Each point is reached from the start by the listed moves, each made 0, 1 or 2 times, or once backwards (-1), plus a little noise. Is the number of moves made odd or even? Then give how often each move was made.
(in the rows, 128 means zero)

Moves:
(1): [159 118 138]
(2): [137 151 116]
(3): [127 141 160]
Start: [121 133 139]
Points:
[184 101 127] => odd (2, 0, -1)
[172 116 236] => odd (2, -1, 2)
[121 133 139] => even (0, 0, 0)
[122 119 107] => odd (0, 0, -1)
[201 172 166] => odd (2, 2, 1)

Moves:
(1): [159 121 122 126 118 134 126 139 141 125 122 132 130 124]
(2): [128 166 131 120 126 114 125 121 135 131 121 128 142 123]
(3): [126 120 160 143 121 132 122 134 131 133 116 128 134 130]
(4): [131 136 112 169 134 133 121 126 116 123 109 126 124 118]
(5): [140 129 144 125 161 119 123 129 120 129 124 116 125 122]
(6): [122 138 129 128 137 158 125 136 144 128 124 121 130 124]
(7): [136 124 125 133 139 122 173 128 119 140 136 142 138 122]
(8): [122 130 129 124 130 124 122 162 123 118 123 143 126 128]
(9): [125 109 131 138 136 117 125 122 172 122 129 140 114 122]
(10): [127 119 123 132 127 131 115 133 137 162 123 130 137 129]
(11): [140 132 129 137 127 128 122 132 135 130 156 134 124 118]
(12): [128 123 130 126 136 139 119 114 116 135 122 153 122 113]
Start: [163 143 140 124 137  98 121 133 138 121 115 128 120 131]
Points:
[232 181 128 205 146 172 107 139  98 181  33 181 159  69] => even (2, 1, 1, 2, 0, 1, 1, 0, -1, 1, 0, 2)
[226  55 108 229 164 116  25 158 239 147  50 135  79  99] => odd (2, -1, 0, 2, 1, 0, -1, 0, 2, 2, 0, 0)
[129 188 112 177 237 151  47 129 125 131  39  63 104 109] => odd (-1, 0, -1, 2, 2, 2, -1, 0, 0, 1, -1, 0)
[225  82 113 170 249 145 125  89 154 168  96 162  90  64] => odd (1, -1, -1, 1, 2, 1, 1, -1, 1, 1, 0, 2)
[220 246 165 133 153  96 153 232 109  77  30 115 173 119] => odd (2, 2, 1, 1, 1, 1, 1, 2, -1, -1, -1, -1)
[195 131 128 135 112  44  99 148 213 176 103 132 145 137] => odd (1, 1, 0, 0, 0, -1, 0, 0, 1, 2, 0, -1)

Moves:
(1): [134 129 122 119 131 130 137 123 115 128 133 130 137 138 125 128 133 129
 129 130 130 132 120 115 134 140]
(2): [132 126 131 122 135 135 128 112 133 125 124 130 132 140 126 148 127 120
 120 138 127 133 124 126 120 128]
(3): [136 128 138 122 125 121 121 128 133 132 127 112 117 124 130 137 136 131
 130 132 128 118 125 124 124 115]
(4): [132 128 128 130 131 128 126 119 131 140 131 136 129 134 117 131 121 137
 128 134 149 125 131 127 128 128]
(5): [119 109 119 126 139 125 133 133 126 126 145 141 126 136 130 126 124 124
 133 123 134 115 126 122 134 121]
(6): [137 120 128 133 123 137 137 139 130 130 135 139 124 129 129 120 140 123
 124 139 138 135 121 122 125 130]
(7): [124 131 125 129 128 126 147 134 133 129 124 120 132 127 129 124 135 131
 121 123 128 136 121 128 118 123]
(8): [135 136 119 142 125 127 130 137 113 133 134 133 118 132 131 127 110 137
 125 135 121 132 126 127 132 124]
(9): [138 123 128 121 123 122 135 123 142 125 124 133 136 127 128 129 127 128
 129 138 122 126 126 131 126 131]
(10): [134 125 134 122 126 131 131 132 129 137 130 136 132 128 138 132 123 128
 127 122 135 135 123 132 130 125]
(11): [126 123 127 124 122 129 138 129 126 133 139 135 120 120 133 137 138 129
 123 132 133 123 130 130 127 127]
(12): [125 126 133 129 130 122 132 126 128 125 134 139 119 126 130 132 122 130
 136 128 133 129 124 114 117 126]
(13): [125 126 131 123 134 133 129 141 130 132 116 133 148 124 132 130 134 134
 136 131 132 118 136 131 111 128]
(14): [122 125 131 137 128 117 123 128 122 129 136 133 138 147 122 125 130 129
 143 125 123 138 133 126 123 120]
(15): [132 131 135 130 124 121 139 114 120 124 133 128 136 137 150 110 135 123
 117 143 131 127 110 131 142 133]
(16): [135 120 121 127 116 134 130 121 124 123 121 129 136 132 121 128 129 128
 119 124 125 121 118 126 126 124]
(17): [124 116 125 125 127 116 119 154 127 118 128 134 132 124 143 136 143 135
 120 117 142 128 129 136 118 134]
(18): [121 113 128 130 139 132 121 132 127 122 124 129 114 127 122 123 133 151
 133 133 123 137 133 133 128 126]
(19): [141 133 117 136 139 129 131 130 128 126 127 138 130 121 132 124 143 126
 131 128 118 133 131 124 129 120]
(20): [133 120 129 124 136 118 127 120 124 136 126 125 122 120 123 130 125 113
 141 146 138 132 119 126 130 122]
(21): [132 128 131 121 118 141 129 123 133 115 134 132 142 120 121 135 131 127
 131 135 140 130 124 120 130 113]
(22): [127 122 134 142 134 127 129 129 125 133 129 121 137 124 135 126 129 134
 130 121 128 129 130 123 132 136]
(23): [125 137 132 125 119 123 136 134 128 131 111 128 122 134 133 131 125 126
 127 132 138 125 137 126 139 127]
(24): [128 124 147 127 145 121 127 127 115 123 124 127 123 122 107 135 118 120
 132 125 129 123 133 137 130 120]
Start: [129 127 112 122 123 130 119 125 130 131 133 115 118 124 121 126 116 127
 127 121 123 136 123 125 128 140]
Points:
[111 101  83 125 158 109 182 119  79 162 184 171 194 198 204 103 193 173
 107 116 145 200  80 129 101 169] => even (2, 1, -1, 1, 0, -1, 2, 0, -1, 2, 2, 0, 1, 2, 2, 0, 1, 1, 1, 0, -1, 0, -1, -1)
[127  38 102 178  69 131 113 211  80 121 156 179 171 149 157  98 166 225
 152 188 212 139 111 105 114 130] => even (0, -1, 0, 1, 0, 2, -1, 2, 0, -1, 1, 0, 2, 2, 1, 2, 2, 2, -1, 1, 2, 2, 1, -1)
[127  48  87  84 144 124 117 135 180 146  93 187  95 166 116 198  73 195
 150 150 128  88 138 118  52  92] => odd (-1, 2, 1, 1, 2, -1, 0, 1, 2, 1, 0, 2, 2, 0, -1, 2, 0, 2, 0, 0, -1, -1, 1, -1)
[157  94 137 130 185 173  67  74 103 103 146 169 134 178   7 150 111 159
 171 135 130 149 150 120 151  27] => even (0, 1, 1, 2, 1, 0, -1, 0, -1, 1, -1, -1, 0, 2, 0, 1, -1, 2, 2, -1, 2, -1, 0, 2)
[149 102 107 127 132 123 108 161 163 137 146 190  20 155 146 188 117 195
 137 208 200 151 133  83 100  65] => odd (-1, 2, 2, 2, 1, 1, 0, 2, 0, 0, 0, 2, 0, 0, 0, -1, 1, 2, 1, 0, 1, -1, 2, -1)
[138 137 110 113  96  89 114 118 109 112 109 127  80 141 154  86  48 173
 116 209 162 151 112 172 234 156] => odd (0, -1, -1, 1, 0, -1, -1, 2, 2, 0, -1, -1, -1, -1, 2, -1, 1, 2, -1, 1, 1, -1, 2, 0)
[109  91 162 148 185  43  85 216 116 136 101  60  86  76 141 148 199 183
 186  43 119 214 165 144 102  80] => even (0, -1, 2, -1, -1, -1, 2, -1, -1, 2, 0, 0, -1, 2, -1, -1, 2, 2, 2, 1, 0, 2, 1, 1)
[116 107 189 126 167  64 111 161 141 125  98  67 151  89 114 177 168 117
 193 159 138 155 128 120  26  66] => odd (-1, 1, 2, -1, -1, 0, 2, 0, 0, -1, 0, 1, 2, 2, 0, -1, 1, 0, 0, 2, 1, 1, 0, 1)
[154  73  49 199 158 132 208 197 126 197 176 201 113 155 150  68 175 244
 159 178 122 118 153  78 121 133] => odd (1, -1, 1, 2, 2, 2, 1, 2, 2, -1, 2, 0, 2, 1, 0, 0, -1, 2, 2, -1, -1, 2, 1, -1)
